Rows are points. Each copy is the shape, with its points in the same order, stretched, turned, moved and blurred by noise. Some copies are also mirrored. Which?

Shape, 8 rows:
[[-24  21 -30]
 [  3  -3  41]
 [  4 -17 -16]
 [ 55 -11  18]
 [ 23 -30 -24]
 [ 13 -31  -2]
 [-23  50 -10]
 [-23  18  -9]]
Copy 1:
[[ -4  27 -21]
 [  1 -26  31]
 [  3 -16 -25]
 [ 47 -43   5]
 [ 22 -29 -40]
 [  7 -34 -18]
 [  3  41  10]
 [ -7  19   0]]
Copy 1 is: only turned
Copy 2:
[[-17  -1 -39]
 [ -6 -35  23]
 [ 14   8  -8]
 [ 60 -37  12]
 [ 39  21  -2]
 [ 22   9  17]
 [-26 -36 -43]
 [-13 -12 -23]]
Copy 2 is: mirrored
Copy 3, 8 rows:
[[-18  31 -41]
 [ 10   9  26]
 [ 15  -1 -30]
 [  7 -43  10]
 [ 22 -23 -36]
 [ 29 -11 -17]
 [-43  38 -18]
 [-14  32 -20]]
Copy 3 is: mirrored

Shape (9 x 6):
[[  5  -5  -1  11  -3 -13]
 [-15  12   0 -10  -6 -19]
 [ -2  -3 -24 -39  33  16]
 [ -9 -12  20  -9 -23 -24]
 [-17 -27 -36 -15   8  31]
 [-15 -10 -16  -2  21  34]
 [ -2   0  31  -2  -3 -12]
 [  2   6   4 -10 -20   5]
 [ 10  -6  12  -2 -10 -12]]
Copy 1, 9 rows:
[[ 17  -2 -15  13  -4 -15]
 [  1  16 -13  -7  -6 -16]
 [ 38  25 -15 -28  45 -11]
 [ 14   2  11  -5 -27 -19]
 [ 60  41  -6   3  25   3]
 [ 34  29  -6   5  39  13]
 [  3 -12  14  -6  -4 -11]
 [ 16   3 -12 -12 -12  10]
 [ 17 -13  -4  -3  -8  -9]]
Copy 1 is: mirrored
Copy 2, 9 rows:
[[  6 -16   3   9   1  -8]
 [ -9   0  -2 -12  -2 -17]
 [  4 -11 -43 -31  17  33]
 [ -6 -13  26 -19  -9 -13]
 [ 26  -7 -18 -19  45  21]
 [  2   1 -19  -3  37  30]
 [-21 -11  17  -8 -12   3]
 [  8  10   8 -12  -9   2]
 [  2 -15  11  -2  -8   3]]
Copy 2 is: mirrored
Copy 3 (9 x 6):
[[ 12  -7  -2   4   8  -8]
 [ -9   9 -22  -1  21  -1]
 [  0  23 -16 -53   6 -36]
 [ -8 -21 -10  -3  24  15]
 [-15  -4 -18 -38 -28 -39]
 [-11  16   2 -27 -24 -28]
 [  2  -2  11  -5  23  17]
 [  8   0 -20 -11  -2  13]
 [ 14 -12  -2  -5  14   6]]
Copy 3 is: mirrored

Shape:
[[  4 -31 -19  26  -9 -13  -1 -15]
 [ -8 -15 -17 -10   9  38  12 -23]
 [  0  20   7  -9  14  14   8 -14]
 [ 39 -14   0  38  -8  28 -24  29]
 [ 24 -18 -23  10 -20   4 -36   2]
 [ 45  18  -8  -5 -11  -3  13 -31]
 [ 44  14   4 -15 -28 -19  13  25]
 [-15   4  30  27   4  22   2 -22]
 [ -6  14  16 -14 -33  21 -16  -6]
 [ -7  28   7  41 -11  -7   4   9]
 [ 38  23  30  33   4   2  14  22]
 [-16  -4  11 -15   8  31 -37 -29]]
Copy 1:
[[  5 -16 -38  15 -35 -26   5  -2]
 [ -2 -28 -18 -15   5   5  22 -21]
 [ 13  12  -3   1  11  -2   8 -20]
 [  6 -23 -19  39 -14  13 -25  37]
 [ 17 -15 -42   4 -20  -6 -31  17]
 [ 60   5 -17  16 -20   4   6 -16]
 [ 51  23  13   3 -30  -9   0  31]
 [-21   0  -3  30  -8   1   1 -35]
 [  1  14   0  -9 -23  16 -19 -16]
 [ -8  41 -19  37 -23  -5   7   4]
 [ 20  19  17  54 -10   1   1  17]
 [-10 -16 -19 -13  15   4 -28 -39]]
Copy 1 is: only turned
Copy 2, 12 rows:
[[ 21 -31 -15  16  -2 -20 -16 -10]
 [ 31 -30 -19 -16   2  23  19 -21]
 [ 10   0   2 -16   4  15  17 -22]
 [ -1 -58  32  18  11  16 -27   3]
 [  4 -37  -8  -3 -11   1 -47  -3]
 [ -2 -19  10 -17   6 -12 -13 -53]
 [-32 -20  23 -16 -18 -23  -7 -15]
 [ 44  -4  20  15   6  17  16 -17]
 [ 13   2  10 -12 -39  20  -3 -13]
 [ -3   2  14  42   0   3  -5 -13]
 [-12 -21  52  19  23   0   8 -14]
 [ 45   0  -4 -29  -8  34  -7  -3]]
Copy 2 is: mirrored
Copy 3, 12 rows:
[[ 34 -14 -19  15   3  23  -9 -24]
 [-10 -32 -31   6  -2  12  28   4]
 [-14   2  -1  11  16 -12  25  10]
 [ 32 -42   5  55  -4  -6 -35  26]
 [ 27 -35 -16   4 -11  -1 -42   4]
 [ 21 -13 -11   3  -3 -49  15 -15]
 [ 51  -3  22  -3 -17 -36   5  31]
 [-24   4  12  41  13  12  14 -19]
 [-16   8  11   6 -32  -1  -9  12]
 [ 17  33  -3  50  16   4  -2   0]
 [ 27   0  28  55  17 -37  13  22]
 [-47 -24   3  -6  -2  10  -7  -6]]
Copy 3 is: mirrored

Shape (15 x 11):
[[-17  20   1  20  20   2   9  -6 -36  31  17]
 [ 43   5 -18  14 -19   6  -1  20  23 -14  13]
 [ 17 -10 -14 -22   7  -7  15   1 -14  16 -35]
 [-18  11   4  23  -2  -2  15  -2   0  19  -9]
 [ 20   8   5   1 -21 -17  13  40   9 -17   9]
 [ 11 -20   5  -5 -44 -15 -24  28   2 -13  -9]
 [ 18  -9 -14 -29 -32 -25 -16  -1  18  14 -10]
 [ 27   4  26  13 -29  21  -7  22  14   9   5]
 [ -5  11 -22 -33  18 -11 -16 -10 -11   0 -27]
 [ -1  -9 -22 -34 -30  13  -8   6  -2  -7 -24]
 [-24 -12  -2 -23  25   6   4   0   3  22  -2]
 [ 41   3  41  13 -32 -13 -18  27  18 -24   9]
 [-32  27   1   2  17   2  18 -15  -5  20 -15]
 [ -8  27  23  -4 -20  15  24   1 -11  23  20]
 [-15  -5  16   5   3   8  26 -29 -11   1  12]]
Copy 1, 15 rows:
[[-21  11   7  42  -7 -15  18   3 -28  15  38]
 [ 29  16  -1 -23 -24  26 -15   7  18  -2  14]
 [ -3  -3 -17  -6 -12   2  30  -3 -26  31 -28]
 [-17   9 -12  30  -7  -4  23  -6  11  15  10]
 [  3   8   0  -8 -41  15 -11  38  16  -1  -2]
 [-13  -3  -7 -11 -46  26 -41  -3   9   4 -20]
 [ -6   6 -21 -24 -43   3 -20 -13   7  39 -19]
 [  3   8  28   9 -23  40 -13   4  26  22   3]
 [-26  25 -20 -31  -5 -13   2 -11 -24  19 -17]
 [-30  13 -18 -35 -35  22   0 -20  -5  14 -14]
 [-43 -10 -13  -7   9  -3  18  -2   0  36  14]
 [ 12   2  37  -8 -30  23 -49  19  30  -4 -21]
 [-36  24 -11  16   3 -19  38  -8   0  22   9]
 [-30  14  26  26 -39   5  24   7   9  28  29]
 [-24 -17  17  12 -11 -15  29 -19   3   4  22]]
Copy 1 is: only turned
Copy 2 (15 x 11):
[[-23   6   2   4  35   6  35  19 -39  -2   0]
 [ 39  -1 -10   2   5 -24   9  16  43   6   2]
 [  1 -34  15 -21   2   7  -4  11 -23  13 -32]
 [-21  12  16  13  -1  -3  23  18 -14  21  -4]
 [ 25   3  11 -19 -11 -35   6  32  21   8  19]
 [  5 -23  13   7 -30 -22 -19  42  25  -6  11]
 [-20 -37   3 -13 -11 -22 -26  15  23  -3 -16]
 [  4  -4  17  -2   6   9  16  30  47   4  21]
 [ -8 -16 -11 -21   6  12 -38   4 -33   4 -22]
 [ -3 -31 -15  -6 -32  16 -21  13  -2  -9 -11]
 [-21 -31  -8 -20   5  15   0  -8 -23  18  17]
 [ 29  -3  43  -4   1 -24  -7  35  53  -3  34]
 [-30  14   7 -13  11  17   7  -3 -39  18 -10]
 [-33  12  11 -18   0  14  38  25   2 -11   6]
 [-16   0  23   7  -1  15  35 -18 -24 -15   6]]
Copy 2 is: mirrored
Copy 3 (15 x 11):
[[-12  16 -17  23  42   0  19 -12  -7  15  25]
 [ 28   3   4  15 -18  12 -30  28  50  12   5]
 [ 22 -24 -29  -7   3  -6  18   1   3  29 -21]
 [-28  -5  -8  12  13  -2  12 -15  23  14   4]
 [ -7   0  21   0 -22 -14 -13  35  23  15   1]
 [ -8 -24   7  13 -56   1 -30  17   3  21  -5]
 [ 16 -15 -23 -10 -54 -10 -15  -8  20  39 -12]
 [  3  -3  37  33 -23  17 -20  -2  24  31  -2]
 [  5   0 -41 -28   9  -2 -16 -14  -7  14 -17]
 [ -6 -16 -20 -19 -35  35  -7   6  -3  26 -29]
 [-11 -15 -20 -27  19  13   6 -22   0  35  23]
 [ 10  -2  48  28 -44 -17 -41   4  27   0  -5]
 [-31   7 -22 -11  36  -1  20 -33  12  16  -6]
 [-17  30  18  14  -1  14  31 -18   9  33   0]
 [ -8  -3   3   3   6  19  29 -22  15 -15  10]]
Copy 3 is: only turned
Copy 4, 15 rows:
[[ -6  16  -6  19  25  21   4  21 -37  35   6]
 [ 35   3  -2  20 -21  -6  33  -6  17 -21  19]
 [  4 -16   3 -21 -20  12  15  -3 -13   2 -37]
 [  8  13  -6  26   9   6 -17  19   2  21 -10]
 [ 31  19  -3   2 -21 -26  24  18   6 -15  12]
 [ 24   7  15   7 -60 -22 -11   0  -1  -3  20]
 [ 10   4  14 -15 -43 -13  12 -35  17  16  -5]
 [ 47  21  -5   2 -18  18  -7   7  11  -7  25]
 [-35   1  33 -16 -15  10  21  -5  -3   7 -22]
 [-21  -5  -1 -16 -52   6   3 -10   9  -5  -6]
 [-18 -19   6 -23  18   6  -4  16   3  23   2]
 [ 58  36  23   4 -26 -14   0  -2   2 -27  31]
 [-21  18   5   6  22  18  -4  24   3  25 -21]
 [  2  44 -33  -5   6  10  -8  18  -5  21  16]
 [-17  15 -21   6  32   1 -22  -4 -13   0   5]]
Copy 4 is: mirrored

Shape, 15 rows:
[[ -4 -28  24 -19   5  -4   8 -33 -22 -29 -38 -16]
 [ -4  -1  35 -15   7 -26  37  15  15  25  16 -37]
 [  0  14   5  40  -9 -36  -2  -7  18  17 -15  27]
 [ 32  28  -8   0  17 -24 -14   9 -32  -5  -1 -20]
 [ -5  20 -21  -4  -6  11  14  -7  -9 -40 -23 -12]
 [ -2   3   7  17  18  19  38 -23   2  26   2 -13]
 [-23  14 -11 -18  16 -22 -14  38  27  -1 -23 -39]
 [-14   0   6   6  56  26 -14  -7 -23 -10   7 -18]
 [-14  -7  -6   7  15 -43  -8  -6  12 -11  14  16]
 [ 11  11 -16  -5  55  -5  -2  28  -5 -15 -25  30]
 [ 20 -37 -16  -6  37  -3  -4 -34  23   2   6 -31]
 [ -8 -43  19   3 -28  -6  20  25  12  13   4 -22]
 [  6  23  34 -17 -12 -17   4   2   4  -1  15  11]
 [-23  14  41 -23 -11   9 -21   2 -15 -17  35   8]
 [-21  -4 -31  -8   6 -32 -22 -19  -1   4 -22  10]]
Copy 1:
[[ 17 -37  31  -1 -10  15   9 -19 -27 -19 -53 -14]
 [-22  -1  59  -5   6 -19  26 -10   8  35   4 -30]
 [ -8   3 -12  38 -27  -7 -18  -4   7  37  -9   5]
 [ 21  -2  -5  -4  -1 -30 -19  15 -34  16   4 -44]
 [  1  15  -2   7  -7   5  -1   4 -13 -36 -28 -17]
 [ -8   6  20  11  29  17  27 -15  -9  30 -26  -6]
 [-37 -13  33  11   3 -10  -7  33  22 -16  26 -27]
 [ 28 -23  22   6  41  18   6   3 -49  -3  15   0]
 [  8 -23  -4  20 -12 -27  -1 -18  17  10  21   8]
 [ 32 -17   1  -1  21 -19  -9  41  15  -1  -6  16]
 [ 19 -41  10  27  37  19  27 -20  17   8  -7 -40]
 [-30 -26  30   4 -35  17  46   7   5  23  -8 -23]
 [  6  25  22 -18 -30  -2 -11 -13   1  12   4 -13]
 [ 13  14  29 -29 -34  15  -4 -15 -33 -11  38   5]
 [-10 -35 -26  13  -5 -10 -19 -13  12   2  -1  -2]]
Copy 1 is: only turned
Copy 2, 15 rows:
[[-22 -13  42 -22 -16  13 -27 -18  17 -31  20  -9]
 [ -7 -21  34 -24   4 -52  12  29  39  11   6 -23]
 [ -9  15   8  43 -18 -34  13 -15   5   3 -12  -3]
 [ 16  33   5   6  -9   3 -23  30   8   5  39 -17]
 [ -3  11  -6 -15 -16  21  16  -5   1 -33  13 -18]
 [ -5 -10  40  -3  12   4  33  -6  28   4  -3 -33]
 [-37  25 -19 -20  16 -37 -17  39  13 -14 -13 -13]
 [ -9  28  31 -24  49   2  -9  -5  -1 -13  16 -38]
 [  2   6  -5   5  10 -37   2 -27  10  -2  21  17]
 [-18  16  17  13  29  14   3  27 -28 -23  16  22]
 [ -1  -9  10  -6  40   8 -16  -7  60  -1   7  -1]
 [  3 -44   7 -25 -10 -32 -18   3   5  15 -17 -12]
 [ 24  17  30 -19 -21 -34   8   3   5   3   7   4]
 [ 32  29  29 -57  -1 -46  -5 -25 -16   3   5  -8]
 [-37  23 -16   6  -2   1  -6 -18  18   8  12  15]]
Copy 2 is: mirrored
Copy 3 (15 x 12):
[[ -6 -36 -18 -23   4  18  16 -29 -28 -36 -14  -7]
 [ -9 -17  34 -28   4 -30 -19 -25  24 -17  50 -26]
 [ 10  -7   8  42 -27 -37  -9   0   0  -7   4  40]
 [ 34  21 -20 -15  12 -30 -12  -5 -26 -10  19  -3]
 [-11  12 -49  -3  -4  17   7   5   0 -15  -1  -9]
 [  6  -2  17  11   6  15  14 -42  11   9  28  -7]
 [-30 -10 -18 -27   6 -37 -54   7  14  12   6 -18]
 [  6   5  -6  -6  60  29 -23 -12 -28   3   9  -7]
 [ -1 -22 -16  11  16 -24 -20  11  -2 -13  27  45]
 [ -2   1 -18   0  47 -27  12  39  -9  21 -18  14]
 [ 37 -45 -33  -6  32   0 -19 -34  12   6  28   4]
 [-13 -49  11 -14 -35   1 -10 -10  -4  -3  53 -25]
 [  9   8  24 -21 -14  -5 -12   5   8 -31  23  25]
 [ -5  14  22 -28   1  33 -35  16 -19 -36  29  29]
 [-16 -16 -38   1  -2 -22 -21 -15 -18   8  -1  53]]
Copy 3 is: only turned

Shape, 17 rows:
[[ 15  32 -10   0  -9   1  20   5  11   3   9  10]
 [ 18  22 -21  13  -6 -14  20 -21   5 -11  14  -9]
 [-14  -9   4 -26  18  20   6  -4   3   7 -12 -25]
 [  4 -25  10 -19  -1   2   4 -14 -13  18  20  -7]
 [ 13   0 -27 -11  38  33 -21 -22 -10   2 -26 -20]
 [ 24  -4   0 -36  -5 -15 -18   2  28 -29 -11 -16]
 [  6  -3  26   1 -29  -9 -25   4  45 -18  -5  -9]
 [ 28  30   1 -10  -8 -39 -12  -9  11  -5 -24  -2]
 [ -3  16   7   5  11 -27   2  12   0  -6  29  -5]
 [  9   0  -6 -27  37  19   1   5 -12  25 -13 -31]
 [  3   3 -12  14 -10 -15   4  10  -2  17  18 -15]
 [ -7  -3 -36 -16  26   4  15 -22   0  21 -15 -19]
 [-18 -20  27 -21  15  13   8  11 -33  -2 -16 -36]
 [-23  34   4  11  -3 -14  10  -1  -2   9  38  -1]
 [ 19  27 -24 -27 -24 -24 -22  -6   9 -17 -17  10]
 [  5  23  -5  21   7 -29  20 -11   5   8  21  26]
 [-37  -7  14  12   9  -2  21  46 -15   0  17   4]]
Copy 1 (17 x 12):
[[  1  29 -10  -3  -8  -1  21   5  10  17   1   0]
 [ 11  12 -20   9 -13  -9   8 -15 -12   5  -3  -5]
 [-26 -18  14  -5  22  19  20   7   9 -20  -6 -25]
 [-18 -40   1 -31 -10   9  12  -7   1 -10  14  -3]
 [-11  -4   8  -2  41  39  -1  -1 -23 -22 -40  -4]
 [ 29 -12   0 -25  24 -17  19  28  -2 -29  -3 -11]
 [ 38  -9  11  -9   2  -8 -10  34  26 -14  16 -10]
 [ 16  13  14  -9  15 -38   2   6  -9  -4 -14   6]
 [  0   1  -1   6   4 -15   4   4 -14  -2  37   6]
 [-31 -15  14 -15  43  22  23   4  -9  -2 -14 -16]
 [-13  -3 -17  -1  -5 -11 -10  13  -8  17  13   0]
 [-34  -3 -13  -4  22   3  -2 -17   2  -9 -24 -22]
 [-40 -51  31   8   8  17  32  19 -15 -20  -3 -11]
 [-20  20   2  11 -21  -5  -1  -2  -7   3  36  -8]
 [ 15  29  -2 -25   1 -28  -1  19 -13 -25 -23   8]
 [ -2  21 -15   2 -12 -18  -1 -21  10  10  24  20]
 [-40  -7  -9  24  -5   5  15  29  10   1  44  17]]
Copy 1 is: only turned
Copy 2 (17 x 12):
[[ -8  30 -14  -8 -13  10  19  14  12 -11   5   0]
 [-16  29 -19  11 -11 -10  23   7  10 -19  -5 -29]
 [ 25 -15 -19 -17  13  10  27 -14 -10   2 -20  -9]
 [  3  -7   1 -16   7 -11  31 -27   6  26   8 -18]
 [ 22   1 -13   5  15  34 -13 -30  -4 -10 -30 -39]
 [  7 -17  21 -25   6  -3  24   7  29 -31 -20 -29]
 [ 12 -30  17   4   2 -16  10  25  24 -20   8  -6]
 [  7  23  12 -10 -16 -15  -1  16  27 -14 -30 -15]
 [-14  22   3  -8  14 -19  27  20 -11   1  -1  -5]
 [ 28   3 -17 -23  18  29  16 -12  -9  20 -33 -22]
 [-20   5 -13   1  -3  -5  17  17  -2  19  -5 -16]
 [  1   2 -41  -4  12  10  14 -25   5   2 -41 -22]
 [ 33 -16   5 -17  -1   5  40 -14 -38  20 -23  -2]
 [-14  29 -21  -7   3 -26  13  18 -21   2  16   3]
 [-14   9   9 -27 -22  -5  -7   3  26 -36 -20 -18]
 [-24  43 -10  12   5 -20  20   4  12   4   2   6]
 [-19   1   2  -5   9   0  47  16 -42  20  -3  36]]
Copy 2 is: mirrored
Copy 3, 17 rows:
[[  7  13   6  10   9  -3  41   9  12  15   0 -16]
 [  1  18 -14  18  20 -17  23 -11  18  -7   8 -15]
 [-13 -23   4 -26  29  13  -7 -13 -22  29 -20  -4]
 [  1 -26   8  -3   7 -18   3 -24 -29  14  11  -4]
 [ 30 -17 -21 -28  42  29 -26 -20  -1  24   6  -6]
 [ -4  -3  -2 -59   6 -19   2 -20  23  -1 -11   4]
 [-15   1  26 -21 -25 -11 -19 -10  29  -6 -27 -19]
 [ 22  18 -10 -12   8 -29  11 -16  26   7 -27   6]
 [ -6  14  13   7  14 -36   4  20 -12  -6  -5   9]
 [ 22 -27  -5 -33  51   4   0  -3 -28  32 -18 -10]
 [ -3  -3  -8  12   6 -29   7  12  -7   6  -5 -27]
 [ -8 -22 -33  -7  45   1  -1 -19  -2  39  -5  -5]
 [ -5 -25   1 -24  21   9  -8  -3 -60   4 -36   5]
 [-17  32  20  34   9 -23   6  14 -22  14   0  -2]
 [  8  25 -26 -30 -13 -15  18 -19  25  21   1   7]
 [  6   9   5  44  10 -29  23  12  14   6   8   8]
 [-27 -18  14  16  -5  -5  11  52 -43   6 -22   4]]
Copy 3 is: only turned
